Each row of a before or after table is a point. One or more steps were done to the points. Then noise was added and the rows were shuffled. The steps act on how far a point lies along the listed directions, d1 being the first. Write out the steps. A step turns or swaps two directions, mirrors them in a line or flattens them onto one, adds a multiple of one to another, or multiplies one. Angles are multiples of 10 degrees, from the lower direction toward the higher: turns from -170 to 170, lines from 10 to 170 but not 90. Use the fewest steps. Two steps may share a direction if one is a turn and the other turns, adds or multiplies; they go together, in the order done. Otherwise the lowest direction goes first.

Directions:
(1): [-0.65  0.03  0.28]
(2): [0.28 0.12 0.64]
(3): [-0.02  0.70 -0.12]
Before (13 x 3)
[[-0.06  0.22 -0.20]
 [-0.12  0.22 -0.33]
 [-0.29 -0.72  0.49]
 [ 0.58 -0.66  0.24]
 [-0.46  0.05 -0.61]
 [-0.26  0.35 -0.23]
 [-0.23 -0.25  0.19]
 [-0.01 -0.30 -0.32]
 [-0.85 -0.29 -0.33]
 [-0.15 -0.73 -0.10]
 [ 0.81 -0.21 -0.19]
 [ 0.71 -1.01  0.23]
 [-0.18 -0.73  0.16]]
After (13 x 3)
[[ 0.15  0.20 -0.06]
 [ 0.31  0.19 -0.08]
 [ 0.04 -0.55 -0.12]
 [ 0.06  0.02  0.84]
 [ 0.50 -0.24 -0.73]
 [-0.19 -0.41  0.62]
 [-0.07 -0.24 -0.22]
 [-0.27 -0.63 -0.27]
 [-0.14 -0.63  0.77]
 [ 0.27 -0.50 -0.04]
 [ 0.18  0.25 -0.27]
 [ 0.65  0.09 -0.36]
 [ 0.36 -0.13  0.07]]
Steps: turn d1 and d2 by -100 degrees; multiply d3 by 0.7

Directions:
(1): [-0.16  0.10  0.74  0.30]
(2): [-0.40 -0.41  0.20 -0.55]
Before (9 x 4)
[[ 0.17  0.38 -0.51  0.25]
 [ 0.59 -0.08 -1.30 -0.35]
 [ 0.02 -0.01  0.45  0.36]
 [-0.19 -0.69 -0.35 -0.79]
 [ 0.05  0.08  0.29 -0.02]
 [-0.26 -0.06  0.60 -0.20]
 [ 0.18  0.23  0.16  0.36]
 [ 0.28 -0.11  0.03  0.15]
 [ 0.34  0.13 -0.85  0.07]]
After (9 x 4)
[[ 0.26  0.20 -0.04  0.11]
 [ 0.32  0.04 -0.40  0.28]
 [ 0.19 -0.23 -0.07 -0.07]
 [-0.35 -0.18 -0.31 -0.55]
 [ 0.16 -0.01 -0.46 -0.07]
 [-0.57 -0.78  0.56 -0.94]
 [ 0.31  0.45  0.07  0.45]
 [-0.41 -0.50  0.03 -0.62]
 [-0.25 -0.20  1.05  0.23]]
Steps: turn d1 and d2 by -110 degrees

Directions:
(1): [-0.57  0.19 -0.76 -0.34  0.02  0.52  0.02  0.16]
(2): [-0.11 -0.04 -0.17  0.61 -0.17  0.33 -0.04 -0.89]
Before (14 x 8)
[[-0.39 -0.16 -0.53  0.18 -0.06  0.64 -0.27 -0.01]
 [-0.69  0.58 -1.02  0.06 -0.02  0.73  0.19 -0.64]
 [-0.88  0.52 -1.19 -0.11 -0.04  1.00  0.12 -0.68]
 [ 0.34  0.01  0.54  0.78  0.26 -0.11  0.01 -0.30]
 [ 0.00  0.04 -0.06 -0.37  0.04  0.25  0.13 -0.03]
 [ 0.40  0.07  0.43 -0.29  0.03 -0.71  0.01  0.34]
 [ 0.61 -0.10  0.62 -0.15 -0.12 -0.38  0.00  0.30]
 [-0.36  0.25 -0.83 -0.67  0.31  0.12  0.22  0.61]
 [-0.53  0.19 -0.22 -0.66  0.10  0.16  0.08  0.27]
 [ 0.35 -0.12  0.38  0.30 -0.08 -0.13  0.06 -0.34]
 [ 0.74  0.02  0.62 -0.03 -0.27 -0.43  0.00  0.71]
 [-0.03 -0.20 -0.30  0.38  0.08  0.14  0.00 -0.38]
 [-0.30  0.05 -0.17 -1.10  0.05 -0.02 -0.11  1.26]
 [ 0.06 -0.02  0.25  0.56 -0.15  0.46 -0.11 -0.68]]
After (14 x 8)
[[-0.87  0.55 -1.16 -0.54  0.10  0.79  0.15 -0.13]
 [ 0.06  0.06  0.24  0.01  0.04  0.26 -0.04  0.04]
 [-0.68  0.61 -0.98 -0.27  0.04  0.60  0.26 -0.11]
 [-0.02 -0.18 -0.26  0.05  0.15  0.02  0.03  0.06]
 [-0.39 -0.16 -0.50  0.00 -0.02  0.56 -0.22  0.24]
 [-0.27 -0.01 -0.22 -0.25 -0.19  0.30 -0.13  0.04]
 [ 0.35  0.03  0.53  0.43  0.38 -0.19  0.01  0.18]
 [ 0.76 -0.05  0.61  0.34 -0.39 -0.29 -0.03  0.20]
 [ 0.38 -0.14  0.50  0.10 -0.01 -0.24  0.12  0.04]
 [-0.55  0.17 -0.25 -0.31  0.01  0.27  0.04 -0.20]
 [ 0.01  0.03 -0.08 -0.28  0.05  0.29  0.11 -0.16]
 [-0.34  0.19 -0.85 -0.15  0.18  0.36  0.16 -0.08]
 [ 0.62 -0.11  0.60  0.09 -0.19 -0.31  0.02 -0.05]
 [ 0.37  0.04  0.41  0.04 -0.09 -0.58 -0.06 -0.13]]
Steps: flatten d1 and d2 onto the line at 10 degrees

Directions:
(1): [ 0.23 -0.59 -0.27 -0.23 -0.46  0.24  0.09  0.62  0.58]
(2): [ 0.38 -0.30 -0.33  0.44 -0.50  0.43 -0.18 -0.32 -0.64]
(3): [-0.54  0.16 -0.41  0.08  0.29  0.88  0.18 -0.22  0.29]
(4): [ 0.76 -0.23 -0.01  0.09  0.79  0.16 -0.32 -0.19  0.30]
(5): [-0.61 -0.78 -0.08  0.48  0.34 -0.31 -0.26  0.13 -0.09]
Before (10 x 9)
[[-0.28  0.08 -0.06  0.64  0.84  0.13  0.01 -0.82 -0.37]
 [ 0.39 -0.03  0.05 -0.32 -0.22 -0.46 -0.08  0.12  0.12]
 [-0.48  0.12 -0.27  0.13 -0.54  0.71  0.14 -0.02 -0.25]
 [-0.03 -0.01  0.02  0.13 -0.74 -0.28  0.25  0.44 -0.02]
 [-0.63  1.10  0.72 -0.07  0.26 -0.43  0.04 -0.64 -0.45]
 [ 0.47 -0.16 -0.23  0.14  1.11  0.67 -0.15 -0.09  0.64]
 [ 0.59  0.08 -0.41 -0.03 -0.34  0.32 -0.05  0.00  0.09]
 [-0.36  0.30 -0.26  0.03 -0.16  0.54  0.26 -0.65 -0.38]
 [-0.07  0.35  0.03 -0.60 -0.57 -0.01  0.34  0.26  0.28]
 [ 0.12  0.70  0.26 -0.58 -0.32 -0.59  0.28  0.01 -0.33]]
After (10 x 9)
[[-0.88  0.16  0.02  0.00  0.68  0.00  0.17 -0.46  0.03]
 [-0.55  0.31  0.71  0.43  0.44 -0.79 -0.35 -0.61 -0.75]
 [-0.21 -0.47 -0.26  0.44 -0.56 -0.01  0.10  0.38 -0.04]
 [ 0.09 -0.33 -0.48  0.16  0.27  0.35 -0.18  0.04  0.38]
 [-1.01  0.04 -0.01  0.09  0.26  0.23  0.07  0.14  0.17]
 [-0.27 -0.82 -0.04  0.09  0.01 -0.46 -0.20  0.32  0.10]
 [-0.14  1.09  0.28 -0.07  0.57  0.01  0.42 -0.74 -0.14]
 [ 0.81  0.66  0.25 -0.44  0.77  0.12  0.10  0.02  0.66]
 [-0.09 -0.70 -0.13  0.33  0.12 -0.56 -0.30 -0.04 -0.63]
 [ 0.42 -0.50 -0.27  0.07 -0.31 -0.08 -0.21  0.04 -0.07]]
Steps: add -0.3 times d3 to d1; turn d2 and d3 by 70 degrees; mirror d4 and d5 in the line at 160 degrees

Directions:
(1): [ 0.16  0.11 -0.53  0.35  0.49 -0.24  0.22 -0.11 -0.65  0.08  0.78  0.41]
(2): [-0.27  0.00 -0.41 -0.61  0.59 -0.71  0.11  0.29  0.66 -0.13  0.06 -0.06]
Before (9 x 12)
[[-0.53 -0.05 -0.58 -1.17  1.14 -1.12  0.56  0.67  1.17 -0.35  0.08 -0.02]
 [ 0.11 -0.10  0.11  0.04 -0.04  0.34 -0.20 -0.15 -0.26 -0.19  0.04  0.19]
 [-0.40 -0.02 -0.01 -0.67  0.56 -0.41 -0.20  0.39  0.67 -0.16 -0.37 -0.36]
 [-0.39  0.21 -0.91 -0.31  0.97 -1.02  0.20  0.36  0.45 -0.30  0.86  0.46]
 [-0.06  0.30  0.21  0.19 -0.32  0.37 -0.15 -0.14 -0.20  0.32 -0.16 -0.13]
 [ 0.03  0.09 -0.16  0.88  0.00  0.17  0.06 -0.20 -0.97  0.13  0.41  0.35]
 [ 0.06  0.22 -0.39  0.09  0.19 -0.12  0.06  0.01 -0.24  0.12  0.27  0.20]
 [ 0.10  0.16  0.28  0.16 -0.22  0.46 -0.07  0.06 -0.32 -0.08 -0.22  0.03]
 [ 0.15  0.04  0.46  0.23 -0.21  0.38 -0.03 -0.27 -0.29  0.16 -0.20  0.09]]
After (9 x 12)
[[-0.23  0.28 -0.06 -0.35 -0.04 -0.13 -0.04  0.06  0.41  0.20 -0.35 -0.27]
 [ 0.00  0.12 -0.56  0.19  0.86 -0.35  0.18  0.07 -0.64 -0.09  0.69  0.23]
 [ 0.40  0.18 -0.73  0.68  0.84 -0.01  0.65 -0.17 -1.39  0.10  1.27  0.91]
 [ 0.12  0.19  0.17  0.20 -0.36  0.32 -0.08 -0.11 -0.25  0.20 -0.07  0.00]
 [-0.09  0.13  0.21 -0.32 -0.03  0.10 -0.03  0.23  0.27 -0.16 -0.35 -0.09]
 [-0.04 -0.10  0.24 -0.32 -0.13  0.21 -0.33 -0.01  0.10 -0.22 -0.19 -0.03]
 [ 0.00 -0.06  0.43 -0.42 -0.04  0.00 -0.01 -0.01  0.44 -0.02 -0.42 -0.14]
 [ 0.26  0.27 -0.17  1.05 -0.18  0.50  0.03 -0.30 -1.04  0.00  0.92  0.73]
 [-0.24 -0.11  0.63  0.30 -0.70  0.62 -0.23 -0.03  0.09  0.00 -0.83 -0.30]]
Steps: turn d1 and d2 by -100 degrees
